Rows are points. The window is the flat piece filled in between its corners: a triangle in 3 columns, a solid with four corners in 4, and so on. A path goes straight from each point to the next, and from the last back to the first. List the points from which the path goes on through the window.

Window (4 x 4):
0.47  0.35  0.05  -0.35
-0.17  -0.28  0.12  -0.07
0.10  0.48  0.22  -0.15
-0.18  -0.40  -0.32  0.15
Path:
(1): 0.36  0.31  0.09  -0.11
(2): -0.05  -0.27  0.06  0.14
(3): -0.36  -0.30  -0.36  0.00
(4): -0.11  -0.01  -0.03  -0.28
(5): 0.33  -0.36  -0.25  0.20
(6): 0.19  0.26  0.29  -0.03
(7): 0.12  0.06  -0.07  -0.59
(8): 0.07  0.31  -0.09  -0.25
(9): 0.39  0.08  0.37  -0.12
(10): 0.51  0.12  0.26  0.00
(11): 0.27  0.68  -0.09  -0.48
(12): 0.30  0.31  0.04  -0.59
Through the window after points: 8, 12

Window (8 x 8):
0.10  -0.09  -0.62  0.20  0.28  -0.40  0.02  -0.35
-0.48  0.23  0.25  -0.53  0.18  0.07  -0.04  0.29
0.17  0.16  -0.39  0.06  0.54  0.21  -0.20  0.19
0.03  -0.29  -0.11  -0.47  0.12  0.31  -0.24  -0.65
-0.20  -0.36  -0.18  0.36  -0.05  0.09  -0.18  0.13
-0.03  -0.05  0.59  -0.21  -0.24  -0.08  -0.45  -0.35
0.15  -0.27  0.53  0.07  -0.71  -0.21  0.04  0.56
-0.26  0.36  -0.36  0.24  -0.26  0.00  0.43  0.24
Path:
(1): -0.02  0.20  -0.18  -0.17  -0.07  -0.05  -0.27  0.09
(2): -0.49  0.32  -0.08  -0.22  -0.49  -0.06  -0.14  0.48
(3): -0.08  0.07  0.07  -0.04  0.32  0.08  0.29  -0.07
(4): 0.17  -0.10  0.11  0.16  0.60  0.19  0.26  0.01
(5): -0.22  0.17  -0.50  -0.07  0.15  0.05  -0.39  -0.08
(6): 0.08  0.31  -0.48  0.49  -0.61  -0.02  -0.36  0.30
(7): -0.25  -0.09  -0.15  0.00  0.27  0.00  0.36  -0.02
(8): 0.21  -0.17  0.34  0.09  0.38  0.07  0.48  0.46
(9): -0.12  -0.02  -0.30  -0.04  -0.42  -0.15  -0.26  0.07
(10): -0.04  0.06  -0.31  -0.15  0.23  0.00  -0.23  0.25
(11): -0.04  0.01  -0.03  0.07  0.40  0.40  0.36  -0.20
(12): -0.07  -0.07  -0.10  0.17  0.19  -0.25  0.14  -0.25
(13): 0.00  0.22  -0.80  -0.25  -0.10  -0.04  -0.30  0.22
(14): -0.10  -0.14  -0.42  -0.24  -0.62  0.17  -0.52  -0.33
(15): 0.01  -0.29  0.12  -0.16  0.44  0.17  0.04  -0.26
(16): -0.13  -0.24  0.56  -0.13  0.00  0.00  0.30  -0.10
Through the window after points: 2, 6, 12, 14

Window:
0.04  0.16  0.02  0.72  0.22  -0.08  -0.81  -0.02  0.29
-0.33  -0.86  -0.06  -0.06  -0.11  0.25  0.00  -0.18  0.25
-0.36  -0.07  0.44  -0.04  -0.11  0.28  -0.35  0.71  0.14
0.18  -0.18  -0.13  -0.16  -0.02  0.02  0.42  -0.25  0.16
0.36  0.38  -0.27  -0.16  -0.31  -0.08  -0.09  -0.55  0.17
0.20  0.29  -0.31  -0.20  0.12  -0.35  -0.42  0.13  -0.14
-0.33  -0.23  -0.16  -0.12  -0.27  0.18  0.37  0.02  -0.22
-0.09  -0.14  0.30  -0.24  -0.08  -0.11  0.12  -0.18  -0.45
0.29  -0.14  -0.05  -0.01  -0.24  0.30  -0.39  0.57  0.03
Path:
(1): -0.16  -0.09  -0.27  0.41  -0.28  -0.50  -0.36  -0.10  0.18
(2): -0.03  -0.04  0.10  0.02  0.05  0.27  -0.34  0.22  -0.02
(3): -0.18  0.29  0.11  0.08  -0.10  0.65  -0.34  0.24  -0.10
(4): 0.22  -0.49  0.05  -0.03  -0.01  -0.53  -0.41  0.25  0.40
(5): 0.08  -0.11  0.02  0.02  -0.21  -0.14  -0.26  -0.01  0.01
(6): -0.06  0.13  -0.04  -0.04  0.07  0.15  -0.27  -0.02  -0.03
(7): -0.13  0.00  0.08  -0.17  0.09  0.47  -0.35  -0.38  0.27
(8): 0.27  0.16  -0.21  0.65  -0.03  -0.63  -0.44  0.34  -0.01
(9): -0.16  -0.01  0.08  -0.05  -0.61  -0.22  -0.41  0.74  0.12
(10): -0.03  0.00  -0.01  -0.13  0.53  0.37  0.04  -0.34  -0.12
(11): -0.12  -0.13  0.17  -0.05  -0.22  0.77  -0.15  -0.22  -0.04
(12): -0.04  -0.25  -0.14  0.12  -0.03  -0.45  0.02  0.12  0.24
(13): 0.00  -0.23  0.19  0.52  -0.46  -0.28  -0.08  0.10  0.37
(14): -0.07  0.13  -0.25  -0.02  0.38  0.27  -0.35  -0.11  -0.15
(15): 0.22  0.08  -0.01  -0.39  0.13  0.35  0.19  -0.44  -0.07
(16): -0.41  -0.53  0.06  -0.02  -0.53  -0.31  -0.03  0.47  -0.09
Through the window after points: 7, 9, 13

Window, 12 rows:
-0.08  -0.34  0.09  -0.19  -0.35  -0.16  -0.18  -0.35  -0.11  -0.01  -0.11  0.47
0.22  -0.48  -0.05  0.06  0.08  -0.05  -0.16  -0.23  0.58  0.05  0.01  0.00
0.07  -0.36  0.22  -0.12  -0.10  0.04  0.02  -0.44  0.11  0.66  -0.47  0.28
0.30  -0.25  0.54  0.66  0.09  -0.58  0.11  0.20  -0.13  0.14  0.35  -0.31
0.01  -0.23  0.49  0.78  0.33  0.06  0.17  0.08  -0.05  -0.31  0.06  -0.23
-0.48  0.14  0.05  -0.40  0.00  -0.30  -0.02  0.24  -0.16  0.29  -0.33  0.14
-0.17  0.27  -0.15  0.09  -0.21  -0.40  -0.29  0.31  -0.22  0.39  -0.67  0.55
0.16  0.32  0.06  0.11  0.00  -0.30  0.05  -0.31  -0.10  0.07  -0.18  -0.04
0.21  -0.09  0.69  0.72  -0.34  -0.14  0.30  0.18  0.34  -0.14  0.18  -0.45
-0.23  -0.29  0.12  0.02  -0.16  0.13  -0.64  -0.66  0.30  0.41  0.02  0.06
-0.09  0.36  0.07  -0.26  -0.03  -0.06  -0.12  0.08  -0.05  0.51  -0.10  0.79
0.42  -0.04  0.26  0.65  -0.14  0.02  0.23  0.55  -0.39  -0.05  0.28  -0.56
Path:
(1): 0.10  0.34  -0.59  0.55  -0.10  0.29  0.62  0.11  0.06  0.17  -0.09  0.23
(2): -0.12  -0.65  0.90  -0.22  -0.12  -0.47  -0.60  -0.31  -0.13  -0.06  -0.06  0.09
(3): 0.05  -0.11  0.45  0.01  -0.25  -0.11  -0.31  0.13  -0.10  0.23  -0.14  0.05
(4): -0.03  -0.16  0.10  0.42  -0.07  -0.18  0.13  -0.04  0.13  0.12  0.03  -0.02
(5): -0.21  -0.06  -0.30  0.04  -0.30  -0.32  0.26  -0.02  -0.01  0.18  0.00  0.29
(6): 0.04  -0.10  0.53  0.13  0.02  -0.06  -0.21  0.04  0.05  0.28  -0.14  0.03
(7): 0.27  -0.21  0.26  0.16  0.00  -0.15  -0.12  0.09  0.00  0.04  -0.09  -0.08
(8): -0.50  -0.03  0.02  0.72  -0.26  -0.27  0.32  -0.32  0.22  0.28  -0.17  0.04
(9): -0.03  -0.19  0.05  0.43  -0.28  -0.27  0.21  0.12  -0.23  0.18  0.42  0.09
(10): 0.23  0.10  0.41  0.22  0.17  -0.14  -0.32  0.13  0.10  -0.02  -0.42  -0.23
(11): 0.21  -0.19  0.38  0.14  0.04  -0.17  -0.46  0.12  0.17  -0.07  -0.19  -0.04
(12): -0.07  -0.17  -0.11  0.26  -0.03  -0.21  0.43  -0.21  0.05  0.42  0.11  0.16
(13): -0.50  0.20  -0.34  0.20  0.01  0.12  0.02  0.01  -0.21  0.32  0.10  0.45
(14): 0.37  -0.30  0.56  -0.08  -0.24  -0.43  -0.34  -0.12  0.20  -0.01  -0.25  0.01
(15): -0.09  0.15  0.53  -0.09  0.18  -0.31  -0.34  0.16  -0.08  0.00  -0.15  0.02
(16): 0.03  -0.27  -0.17  0.69  -0.13  0.11  0.49  0.00  0.08  0.33  -0.02  0.01
Through the window after points: 1, 11
